Every row gives one point. Examples show where two turns around zero, p and q, send a point. Write where each new point lands after one turn and then the other. Backwards means that the second turn is done in reverse. Each puzzle has new turns, and all numbers are rounded.

Turn p:
[-0.26 -0.12  0.11] => [-0.16  0.16 -0.21]
[ 0.50 -0.40 -0.40] => [ 0.30 -0.67 -0.15]
[-0.29  0.41 -0.06] => [0.15 0.46 0.15]
[ 0.34 -0.16  0.23] => [-0.24 -0.35  0.12]
[ 0.10 -0.22 -0.45] => [ 0.37 -0.25 -0.24]
[-0.40  0.49  0.57] => [-0.43  0.66  0.32]
Turn q:
[ 0.66 -0.16 -0.06] => [ 0.23 -0.01  0.64]
[-0.41 -0.25  0.05] => [-0.26  0.30 -0.27]
[-0.19  0.12  0.38] => [ 0.24  0.13 -0.35]
[-0.08  0.24 -0.05] => [ 0.01 -0.21 -0.14]
[0.57 0.19 0.30] => [ 0.59 -0.10  0.30]
[-0.55 -0.13 -0.62] => [-0.81 -0.12 -0.19]
Where do these land?
p, then q backwards: [ 0.48 -0.04  0.26] => [ 0.21  0.13 -0.49]
q, then p: [-0.25 -0.44  0.22] => [0.26 0.37 0.32]
p, then q: [0.24 0.11 0.55] => [ 0.01  0.34 -0.51]
q, then p: [-0.24  0.32 -0.60] => [-0.08  0.09 -0.71]
q, then p: [-0.24  0.05 -0.44] => [-0.03  0.24 -0.44]

Turn p:
[-0.15  0.27 -0.04 -0.24 -0.21 -0.15] => [-0.25  0.05  0.02 -0.28  0.18  0.22]
[ 0.04  0.28 -0.04 -0.08  0.34  1.01] => [ 0.86 -0.27 -0.57 -0.25  0.19  0.02]
[ 0.22 -0.19 -0.27 -0.04  0.30 -0.07] => [ 0.08 -0.07 -0.02  0.47  0.09  0.11]
[ 0.36 -0.02  0.68 -0.06  0.29 -0.09] => [ 0.15  0.34 -0.19  0.09 -0.68  0.22]
[-0.24 -0.03 -0.44 -0.13  0.38 -0.27] => [-0.06  0.24  0.06  0.37  0.53  0.09]
[-0.02 -0.20 -0.16  0.45 -1.53 -0.09] => [-0.80 -0.91  0.63 -0.63 -0.22 -0.56]
[-0.35 -0.28  0.09 -0.11  0.29 -0.08] => [-0.07  0.39 -0.21  0.19  0.13 -0.24]
[ 0.10  0.14  0.19  0.40  0.35 -0.20] => [ 0.32  0.32  0.34  0.14 -0.21  0.04]
[ 0.03  0.03  0.00 -0.20 -0.23 -0.05] => [-0.23 -0.11 -0.07 -0.12 -0.01  0.11]
Turn q:
[ 0.62  0.74 -0.28 -0.43 -0.10 -0.19] => [ 0.32  0.34  0.41  0.32 -0.10  0.86]
[ 0.20  0.71 -0.01 -0.24  0.11  0.28] => [ 0.18  0.26  0.29  0.19 -0.59  0.36]
[-0.27 -0.81 -0.16  0.19 -0.17  0.61] => [ 0.08 -0.38 -0.39 -0.84  0.03 -0.42]
[-0.26 -0.53 -0.03  0.28  0.39 -0.15] => [-0.18 -0.52 -0.35  0.09  0.20 -0.35]
[-0.54 -0.36 -0.04 -0.04 -0.13 -0.03] => [-0.19  0.09 -0.52 -0.20  0.14 -0.27]
[ 0.28  0.14  0.35 -0.24 -0.02 -0.11] => [-0.29  0.13  0.38  0.05  0.00  0.21]
[-0.02  0.11  0.16  0.48 -0.09 -0.40] => [ 0.09  0.09  0.18  0.38  0.32 -0.37]
Where do these land?
p, then q: [ 0.28 -0.30  0.31  0.10 -0.20 -0.38] => [ 0.03  0.49 -0.06 -0.15  0.18 -0.40]
q, then p: [-0.30 -0.11  0.43  0.22 -0.72  0.19] => [-0.30  0.52  0.06 -0.16  0.12  0.70]
p, then q: [-0.34 -0.05 -0.34  0.47 -0.35  0.20] => [-0.62 -0.22  0.03  0.27  0.32  0.09]
p, then q backwards: [ 0.50  0.37 -0.41 -0.65  0.51 -0.12] => [ 0.32  0.16 -0.66 -0.57  0.19 -0.58]
p, then q: [ 0.34  0.24 -0.02 -0.03  0.52  0.17] => [ 0.40 -0.24  0.42 -0.23 -0.13  0.08]
p, then q backwards: [ 0.19 -0.24 -0.10 -0.46  0.48  0.05] => [-0.29  0.20 -0.40 -0.16  0.21 -0.44]
p, then q: [-0.66  0.09  0.13  0.35 -0.25 -0.11] => [-0.52  0.30  0.01  0.47 -0.02  0.27]
